Each row of a before or after table is a point. The points were changed in one or more steps. Then noise was added and the rows were shuffled. The steps act on columns, c1 being the first. Name the steps. A step turns or swaps two columns, mirrors them in a line or flattens them onto one, adds a multiple of one to another, or multiplies or shifts one. Angles are multiples of 10 degrees, from the lower column toward the higher: turns from -170 to 170, lines from 10 to 170 but not 90. Use the fewest steps. Two steps may share a column if one is a turn and the other turns, adds or multiplies; they go together, in the order done. Otherwise the lowest column goes first.

Before (13 x 3)
array([[ 23, -20, -37],
       [ 51, -41, -52],
       [  1, -24,  16],
       [ 24,  47,  23],
       [ 10, -33,  -1],
       [  7,  11,   1],
       [-17,  37,  35],
       [ 66, -45, -45],
       [-40, -11,  17],
       [ 10, -24, -28],
       [ 29,  37,  24],
       [ 24, -52, -34],
       [ 47,  33,  39]])
After (13 x 3)
array([[-16,   9, -48],
       [ 66,  18,  57],
       [ 29,  30, -41],
       [ 51,   1,  57],
       [ 47,  58, -45],
       [ 24, -11,  31],
       [ 24,  22, -52],
       [  7,   2,  -9],
       [-39,  -8,   4],
       [ 24,   3,  61],
       [ 11, -11,  31],
       [  1,  25,  17],
       [ 11,  20,  32]])
Steps: turn c2 and c3 by -110 degrees; add 0.7 times c1 to c2

Before (9 x 6)
array([[-40, -69,  -3,   3,  12,  -1],
       [ 46, -38,  42,  61, -15, -13],
       [ 11,  12, -26, -51,   9,  20],
       [-11, -63, -30,  25,  60, -22],
       [ 32,  -6,  44,  27, -41, -56],
       [ 19, -17, -11, -10, -20,  11],
       [ -3,  16, -35,  -4,   0,  25],
       [-35, -39,  35,  45,  13, -52],
       [ 55, -11,  51,  38,  19,  -1]])
After (9 x 6)
array([[ 49, -38,  47,  80, -16, -15],
       [ 30,  -5,  44,  46, -42, -54],
       [ 58, -13,  50,  57,  14,  -2],
       [-43, -72,  -8,  23,  13,  -4],
       [-34, -44,  36,  63,  12, -50],
       [ 16, -23, -12,   6, -16,  11],
       [ 12,  10, -22, -30,   7,  14],
       [-16, -62, -30,  46,  64, -22],
       [ -5,  15, -40,  17,  -3,  26]])
Steps: shift c4 by 20

Before (13 x 9)
array([[-64,  26, -20,  -2,  -6,  30, -13, -10,  11],
       [  8,  35,   7,  -1,  12,  34,  44, -17,  23],
       [ 14,  -7,   2, -95,   1,   6,  39,  13,  16],
       [ 23,   7,  21, -26,   2, -36,   4, -13,  20],
       [  9,  15,  -9,  -5,  18,   8,  32,  16,  26],
       [-16,  -2,  -4,   5, -33,  17, -15,   2, -57],
       [ 33,  28, -32,  13,  14, -23,  10, -16,  -1],
       [ 31, -25, -35,   7, -44, -50,  -1,  29, -26],
       [ 21,  38, -20,  13,  10,  30, -14,  39, -36],
       [  5,  -8,  -8, -12,   3,  37,  -5,  -3, -58],
       [-45,  -3,  -2, -19, -38,  38, -13,  41,  22],
       [ 38,  27, -22, -19, -51,  11,  -7, -15,  15],
       [  8,  20, -32,  17,  14,  38,  -8,  -7,  28]])
After (13 x 9)
array([[  8,  22,  47,  19,  13,  11,  -8,  -9,  26],
       [ 10,  33,  28,   0,  10, -22, -18,  44,  24],
       [ 24,   7, -38, -26,   3,   1, -14,   4,  18],
       [ 32, -22, -26,  12, -46,  54,  29,   0, -25],
       [-43,  -3,  35, -16, -40, -17,  38, -14,  22],
       [  5, -10,  31,  -9,   2, -11,  -3,  -2, -58],
       [ 39,  25,  25, -18, -51,  14, -16,  -5,  17],
       [ 24,  35,  36,  16,  13,   1,  43, -18, -36],
       [ 14,  -6,   5, -93,   1,  -2,  13,  40,  14],
       [  7,  17,  13,  -4,  16,   4,  17,  33,  28],
       [ 31,  29,  -5,  14,  12,  38, -16,  11,   1],
       [-68,  30,  35,  -5,  -1,   2,  -9, -16,  14],
       [-17,  -2,  15,   1, -36,  -7,   1, -18, -57]])
Steps: turn c3 and c6 by -120 degrees; swap c7 and c8

Before (8 x 12)
array([[ 32, -20, -47, -18,  -6,  14, -18,  -3,  27,   9,  29,   7],
       [ 28, -34, -44, -28,  40,   3,   5,  -2, -18,  -5,   5,   0],
       [ 34, -15,  -9, -15, -50, -20, -77,  -9,  25,  -1, -10,  -7],
       [  0, -27, -20, -28,   9,   5,  37,  12, -25,  -8,  46,  14],
       [ 32, -21, -30, -14, -30, -11,  -6,   0,  30,  24, -15,  18],
       [-41,  -5, -28, -23,   9, -23,  -9, -10,  26,  14,  -9, -15],
       [ 21,  20, -27,  -3,  46,  14, -10,   9,   0,   8, -12,  26],
       [ 34,  58,  65,   3,   6,   2,  35, -95,  19,  -1,  -4,   1]])
After (8 x 12)
array([[-20,  28,  -9, -13, -48,  -7, -66,  10,  26,   9, -62, -21],
       [ 38, -17, -27, -26,   5,  -2, -25,  15,  25,   3, -20, -31],
       [ -5,  40, -40, -34,  36,  -1,  20,  -5, -19,   8,   5,   1],
       [-55, -36,  64,  12,   8,   3,   5,  33,  18,  90,  25,   5],
       [-17,  35, -22, -19, -28, -21, -22,  20,  33,  -6, -16,  -1],
       [-30,  -6, -25,  -8,  45, -12,   3,   4,  -3, -13, -14,  32],
       [-14,  32, -42, -23,  -3,   7, -61,   7,  31,   0,   5,  16],
       [ 14,  22, -10, -34,   8,  -7,  14, -10, -21,  -9,  56,  16]])
Steps: turn c1 and c2 by 150 degrees; turn c3 and c4 by 10 degrees; turn c6 and c12 by 50 degrees; turn c7 and c11 by 50 degrees; add -1 times c9 to c7; turn c8 and c10 by -110 degrees

Before (11 x 18)
array([[-41,  23, -26, -46, -37,  -7,  20,  15, -73,  35,  32,  -2, -60,
          1,  23,  43,  26,   6],
       [ 41, -42,   3,  -1,  23,  32, -14, -25,  14,  -4, -51,  -8, -31,
         32,  57,   1, -40,  45],
       [-33,   5, -36, -20, -26, -15,   0,   7, -24,  71, -22,  -4, -40,
        -25, -28,  17,  14,  27],
       [ 13, -47,  -3,  28,  19, -10,  -7, -14,   1, -27,   5, -25,  -7,
         -4,  -1, -23,  11,  54],
       [-35,  43, -61, -21, -62,  22,   3, -18, -25,  -5,   7,  10, -80,
        -47,  23,  32,  43,  -2],
       [ 25, -29, -28,  -2,  21,   0,   3, -46, -15, -32, -57,  -2, -42,
         54,   2,  -2,  15,  41],
       [ 17,   9,  28,  37,   4,  -7,  16,   7,   0,  11,  -5,  12, -28,
         19, -44,  26, -12,  32],
       [  3,  -6,  21,   1,  23, -26,   3,  19,   5, -38, -68, -20, -25,
         20,  12, -12, -23,  28],
       [-43,   6, -51,  17,  22,  26, -50, -22, -41,  -2,  11,  41, -86,
        -35,  43,   3,  92, -34],
       [ -7,  10, -17,  21,  56, -23, -23, -37,   3, -23, -14, -11,  -6,
         12,  -2,  23, -27,  36],
       [-23,  29, -56, -68, -95,  19, -50,  17, -57,  29,  13,  13, -46,
         -1,  10,  34,  38, -31]])
After (11 x 18)
array([[ 41, -41,   3, -25,  24,  32,   0,  -1,  14,  -4, -52,  -8, -30,
         31,  57,   1, -40,  44],
       [-12,  10, -17, -36,  57, -23,   0,  21,   3, -23, -15, -12,  -6,
         12,  -2,  22, -28,  34],
       [-43,   5, -36,   7, -25, -15,   1, -20, -25,  71, -21,  -4, -40,
        -25, -29,  16,  14,  27],
       [-49,  23, -27,  15, -37,  -6,   1, -46, -72,  35,  32,  -2, -58,
          1,  22,  42,  26,   6],
       [ 11, -46,  -3, -14,  19, -10,   0,  27,   2, -27,   7, -25,  -7,
         -4,   1, -23,  10,  56],
       [-39,  29, -57,  19, -95,  20,   0, -68, -58,  29,  14,  13, -44,
         -1,   9,  34,  38, -31],
       [ 17, -30, -27, -45,  21,   0,  -1,  -3, -14, -32, -57,  -1, -42,
         54,   2,  -2,  16,  41],
       [-58,   5, -51, -22,  23,  26,   0,  18, -41,  -2,  12,  40, -86,
        -35,  42,   3,  92, -34],
       [ 25,  10,  28,   6,   3,  -8,   0,  36,   0,  12,  -5,  13, -28,
         19, -44,  26, -11,  32],
       [ 10,  -5,  20,  19,  23, -25,   1,   1,   5, -38, -69, -19, -25,
         21,  11, -12, -22,  28],
       [-55,  42, -61, -19, -62,  22,   1, -22, -26,  -5,   7,   9, -80,
        -47,  23,  31,  43,  -2]])
Steps: add 0.3 times c3 to c1; swap c4 and c8; multiply c7 by 0

Before (10 x 24)
array([[  8,  30,  -3, -40,  15,  43,  25, -12,  19, -12,   9,  39,  24,
        -36,  -4,  23,   9,  55,  26,  41,  -1,  43,  20, -10],
       [ 48,  26,   0, -17,  -9,  38,  -9, -54,  -5, -19, -15,  -8, -18,
         25,  23, -34,  -8,  31, -13,  15,   6,  51,  43, -34],
       [-37, -34,  44, -37,  11, -29,  -6,  -3, -19, -50, -72, -50, -13,
        -14,  -1,  24, -36, -36, -10, -46, -23, -23, -34,  27],
       [-34, -35,   4,  11, -38, -33,  25,  14, -30, -22, -68, -18, -51,
         -2,  -4,  52, -50, -20,  -9, -55, -11, -24, -71,  11],
       [ 40,  -4,  18, -20,  15,  40, -17, -14,   3,  21, -10,   0,   0,
         -9, -23,  35,   5,  21,  30,  42,  26,  28,  35, -32],
       [ 24, -85,   0,  48, -34, -50, -10, -23,  60,  12, -12,  33,  50,
         24, -23,   5,  23,  -3,  18,  35, -61,  46,   4, -11],
       [ 48,  28, -32, -18,  19,   2,  11, -27, -16,   3,  15,  17,  27,
        -28, -24, -21,  10,  18,  23,  26,  39,  29,  15, -23],
       [-32, -18,  12, -27, -33,   0,  15, -16, -27, -30, -43, -72,  11,
          6,  -6,  59, -45, -41,  -8,  -5, -47, -36, -58,  13],
       [ 43, -49,  21,   9,  13, -44,  31,  -5,  -3,  43,  -2,  42,  38,
         -3,  -7,  35,   8,  -4,  -1,  42, -68,  49,   1, -10],
       [-15, -29,  38, -44, -81,  17, -56, -21, -37, -42, -37, -26, -15,
         52,  32, -28,  37, -42, -50, -10,  11,  32, -17, -26]])
After (10 x 24)
array([[-33, -15,  -8, -28, -36,   7,  -3, -18, -22, -23, -48,  77,  70,
          2,  -3,  61, -39, -42,  -7,  -8,  36, -38, -60,  14],
       [ 22, -83,  20,  48, -35, -50, -13, -21,  55,  18,  -9, -36,  52,
         20, -18,   0,  23,  -2,  15,  39,  74,  39,   6, -13],
       [ 41,  -5,  -1, -21,  14,  39,  -1, -12,   0,  18, -11,   7, -52,
        -12, -24,  38,   5,  20,  30,  38, -16,  30,  36, -32],
       [-10, -41,  -1, -43, -83,  17,  -7, -21, -39, -29, -44,  41,  -6,
         55,  29, -31,  37, -46, -50,  -9, -20,  46, -15, -26],
       [-31, -24,  -7,  10, -37, -30,  -6,  16, -27, -15, -69,  14,  76,
         -1,  -5,  49, -52, -16, -14, -48, -41, -19, -65,  11],
       [-34, -33, -34, -38,  18, -34,  -9,  -7, -19, -39, -69,  63,  51,
        -18,   1,  20, -40, -39, -13, -40,  -1,   3, -37,  23],
       [ 50,  23,  38, -19,  18,   4,   6, -27, -13,  -5,  11, -24, -91,
        -25, -23, -20,   6,  20,  23,  27,   9,   8,  15, -26],
       [  6,  32,  21, -47,  10,  42,   8, -10,  17, -31,   0, -40, -26,
        -40,  -4,  24,   7,  53,  27,  37,  21,  34,  22, -10],
       [ 45,  26,  35, -15, -17,  33,  10, -50,  -3, -28, -12,  11,   7,
         23,  25, -36,  -3,  33, -12,  16, -21,  34,  42, -32],
       [ 46, -44,   1,   8,  13, -45, -10, -11,  -7,  40,  -1, -33,  80,
        -10, -11,  33,  10,  -5,   1,  37,  67,  55,   3,  -8]])
Steps: flatten c2 and c7 onto the line at 10 degrees; turn c3 and c12 by 160 degrees; turn c3 and c22 by -40 degrees; add -0.3 times c18 to c10; turn c13 and c21 by 120 degrees; multiply c13 by 2
